Rows are points. A path goes straight from each point to the next, and from the last back to the first. The post is the endless flat space through its rows: a point in 2 columns, a line in 3, a plane in 4, and so on, so that a path can go around it. Count how often the path circles the post. Going back the other way cancels.

Post, 2 rows:
[[-13   0 -26]
 [ 33   6  50]]
Path (8 x 3):
[[ 12 -23 -14]
 [  4 -67  29]
 [ 56 -20 -18]
 [ 63  23 -15]
 [  0  21 -18]
 [ 21  68  37]
 [ 46  26  14]
 [ 88   1   8]]
Times around: 0

Post (8 x 9):
[[  11  -44   49 -121   -8   16   26  -17  -64]
 [   6  -20   24   20  -41  -32   48   27  -69]
 [ -13   27  -54    3  -23  -17    4  -27    4]
 [ -21   11   -7  -30  -28  -36   -3   25   50]
 [  17  -65   68  -62  -41   98  -49   -3  -35]
 [ -41    7   20   41    5  -29  -67  -26   74]
 [  -3   25   20    5  -17  -37  106   -2   19]
 [  -4   13   -1   -1  -78  -41   -9  -43   13]]
Path (17 x 9):
[[ 35 -26 -19  47 -30  -5   2  -5  39]
 [ 51  35  16 -27  -2  34  33 -14 -23]
 [ 23  37  18  -4 -68  24 -17 -58 -49]
 [-65  22  13 -22   1 -39  28 -15  -8]
 [-32   0 -12 -24 -13 -16  66 -28 -25]
 [-18 -45 -35  44 -22 -21 -22  -1 -22]
 [ 18 -26 -26 -37 -42   0 -38  -1  21]
 [ 25 -55   6   5 -11  11 -33  -3 -23]
 [ 10 -68 -22  -2 -42  41  20  -1  34]
 [ 53  -3 -18  12 -23  32 -35 -18  14]
 [ 31   7  75 -38  -8 -27 -12   6  22]
 [-30  75  44 -52 -25 -15  26  -8  70]
 [-62  10  -6 -33 -43 -10  25  -7 -54]
 [-29  -8  35   0 -11  22  17 -17  17]
 [-21  -8   9 -37 -54  -9   9 -18 -60]
 [-41 -28  30  11 -22 -37  83 -23 -25]
 [ 11 -52  30   7 -47 -18  23 -15 -17]]
Times around: 2

Post, 17 rows:
[[  -3  -48  -16  -22   58  -31  -55   18    4   -8  -29  -42    2   34
   -49  -37   38    0]
 [  39  -38   27   -4  -12   19   28   90   53   29    2  -10  -29    3
   -17    9    1  -24]
 [ -19   43   -1  -28   33   12   13  -20   75  -52  -22  -17  -37    4
    48   -8  -63    8]
 [ -15  -29   -2  -36   55  -63   -8   -3  -24   46    6  -62  -64   38
    50   50  -25   21]
 [  24   23   30    6   -8   25    7  -45   49  -30   48   23   12   31
    -5  -38  -20   18]
 [ -35   18   30    1   33  -43  -34  -34   20  -16  -17   41   -2   43
    20    6    1  -90]
 [ -11  -10  -30  -59   54   49   -4   30  -24    9   51   23  -19   36
   -34  -28   12  -35]
 [  -5   49   21  -40    3  -31  -58  -28    5    1  -25  -33  -32  -30
    72  -40  -55  -28]
 [ -36  -25    2    8    3  -48   -7  -36   29  -25   80  -71  -37   69
    19    0  -22  -90]
 [ -12   22  -48  -65  -19   -6  -75  -21  -17   -8  -32   14   -3  -40
    25   41  -47  -31]
 [  14   30  -36   -7   59    0   -3  -31   48   71    4  -41  -16   16
    36   -1   -4   38]
 [   1  -12   -4   -2   -6   59    8   21  -11   27  -13   43  -72 -120
    33    8   37  -21]
 [   6    1  -13  -73  -89   14   12  -22   28   -3   12  -18  -63   -7
     2  -43  -45  -45]
 [  -9   23   55   51   30  -84   51  -18  -67   34  -26  -59  -15   25
    11   13   -9  -17]
 [ -27   38  -10  -43  -20  -71   -1   52   27  -13   25   40  -28    8
   -29   -1  -29  -72]
 [ -20  -13   10   78    0   -3   23   32    1   -9  -34   16  -51   17
    43   25  -39   13]
 [  22    3   25  -33   17  -32  -38  -16  -37   65  -25   -6  -32  -23
   -93   18  -23  -29]]
Path (17 x 18):
[[-44  47  59 -42  38 -34 -34  -1  12   5   3 -33 -86 -26  19  28 -42 -15]
 [ -4  38  -4  61  77 -49  34  35  45  -7  41 -66 -50  17 -30  33  16 -22]
 [ 28  70 -17 -76  61 -28  24 -42  33  25  61 -41 -12  58 -16  -9  -3 -31]
 [ 16  36   3  44  11  -2  28   5  23  12   7  -5 -17 -40 -13  76  -7 -18]
 [ 30 -12   0  12 -61 -36  15 -13 -36  46 -29  34 -37  31  26 -13  -4   3]
 [ 15  -2  -3   0  51 -25 -39  -8  -1  12 -27  62   8  29  28  35 -98  39]
 [-33 -21 -17   4  13 -35  38  23  18  43  -3  37 -49 -16 -35   8  -2 -15]
 [-75  34 -66 -46  20  -3 -34  37 -38  25 -92 -34 -22  15  28 -60 -16  -9]
 [-10 -16  33 -35  -1 -51  14 -50  16  49  26 -31 -40  45 -36 -16 -52 -51]
 [ 50 -28 -37 -29  10 -13  -4  -3  20 -36  18  -3   9   8   1  20 -23  24]
 [ -7  19  -9 -69  86  -2 -26  24  31  -3 -20  12  -9  31  43  16   7 -69]
 [  6  -6 -22 -39  13 -28 -23  34  12  23 -68  11 -44  18  30  60   2 -14]
 [ 15 -45   9 -84  -7 -61 -43   5  -7 -26 -22 -52 -67 -18 -58  15 -40 -55]
 [ 23 -34  17 -29   5 -10 -11 -15  16 -20  26 -45 -28  15  17  -8 -74 -37]
 [-41  -3  -9 -84  44 -45  -2 -15 -14 -10 -40 -81 -20  20  68 -40   9 -42]
 [  6 -63 -22 -64  15   1 -32 -10   8   8 -34  23  -8  29 -18  48 -18   1]
 [-31  -7  41 -74 -12 -52   3 -19 -12  10 -44  37 -28 -46  23   9  -5  -3]]
Times around: 1

Post (17 x 18):
[[ 26  -7 -10 -16  52  -9  36  -8  70  -1  17 -13 107  38 -15 -10  22 -38]
 [ 26  29  71   8  36  -8  11  20 -72  45   7  -1  10 -32  43  -9 -44 -63]
 [-36  -2  54  -2   3 -11 -65 -20 -12 -39  51  18  17  20  45  29  53 -41]
 [ 24   6  -2  44 -43  -5 -64  56  -6  15 -43  10   3 -15 -17 -39 -39 -25]
 [ 16 -11 -71 -34 -28  -1  -6  20  58 -33  47   1  45 -19  -2  84  -7 -27]
 [ 82 -19 -34   7 -50 -13 -34  42 -27  10  66  49   8  -3  27 -64  -9  15]
 [-51  36   5  61  44  25 -55  24 -12 -12  40  29  -2 -12   3   0  23 -15]
 [ 11  -7 -13   1 -43 -41 -28  25 -40  -5   1  31  10 -11 -52  22 -30  35]
 [ 20  24  35  37   8 -22 -33  -4  11 -16  18 -44  -1  -8  88  26 -36 -12]
 [ -5  55  30  16  69  -1  -2   1  45 -56  80 -22 -28  30  21   9   2 -35]
 [ 32 -29 -61 -28   8  10  24   8  16 -60   0 -20  68  48 -15  -1 -68  22]
 [ 60 -12  13  49 -36  19 -60 -45   0   2   9 -22  31 -18 -66  44  -2 -19]
 [-34  36  32 -53 -28  25 -63 -20 -11   8  91  22 -12  -8  19  64  62  15]
 [ 42  24 -55  21   7 -44 -19  92 -28 -20 -12 -20  23  56  25  14 -44 -22]
 [ -5 -27 -51  42  50  -8 -67 -34  37   4 -23 -19  18  29 -32 -40  39 -66]
 [ 18 -47   5  40 -25  25  52 -33   3   5  50   0   2  62  30 -59  27 -12]
 [-62   6 -12  48  -9 -23 -79 -16   0  21  10  52  11  63  32  -8 -19 -48]]
Path, 19 rows:
[[ -6 -16 -74  34   8 -91 -80   4 -26  17  11  21   2  57  26 -31  -9 -65]
 [ 39 -13 -26  77  29  -8 -22  16 -38  28  11 -54  21  69 -18 -23 -10 -53]
 [  3 -36  12  51  71  27 -50  41 -22 -28 -26  19  45 -11  11 -22 -41 -33]
 [ 32  32  41 -19  43 -34 -75  -2  -6 -14 -17 -38   3  40  63  -4  25 -17]
 [ -4  -9 -48  19   4  24  42 -50  24 -32 -24  26  94  14   3  33 -40  23]
 [-26  -5   6 -17 -47  -5 -62 -21  10 -69  45  11  58  -1  -7   3  30 -11]
 [-24 -22 -33  29 -36  33 -36 -19  38  31  62 -35  35  17   0  10  34 -26]
 [ 11 -42  23  -5  46  -3   7  64 -11 -34  50  15  78  59  24 -31  12 -59]
 [  4  11  -4  86 -11  31 -42  -2  85 -14  57   9  18  50 -16  27  50  17]
 [ 15  -9 -23 -14  27  49  60  18 -28 -27  -4  30  76  37  -2   3 -54 -10]
 [ 47  56  40 -15 -41 -32 -35 -23  32 -39   9 -20  -4  -1 -10   2 -62 -37]
 [ 34  58   3  35   2 -33 -25  14  -3   8  32 -29 -20 -17 -35 -37 -40 -23]
 [ -6   0 -34 -32  -4   3 -17  20   5  13  61   5   8  83  24 -27  -9 -25]
 [  5 -21  -5  -2  -2 -18 -59  29  71   5  29 -19 -22  36  -6  14  50  -9]
 [ 89 -30  23 -21 -17  22 -29   6  46 -46  40 -39   7  29  15  53   2 -39]
 [ 18 -57 -16  42  46 -29 -32 -26  10 -37  -3 -56   6   8   0  18 -44 -10]
 [-19  24  11  22  45 -52 -72   7 -42   7  15 -11  12  12  17 -43 -73 -10]
 [  6 -12 -94 -45 -31 -45 -93  36  -5 -36  29  13   0 -46  34 -50  41 -14]
 [  2   2 -39 -22  38 -59  -7  -2 -30 -48  29  46  30 -17  -1 -13 -14 -42]]
Times around: 2
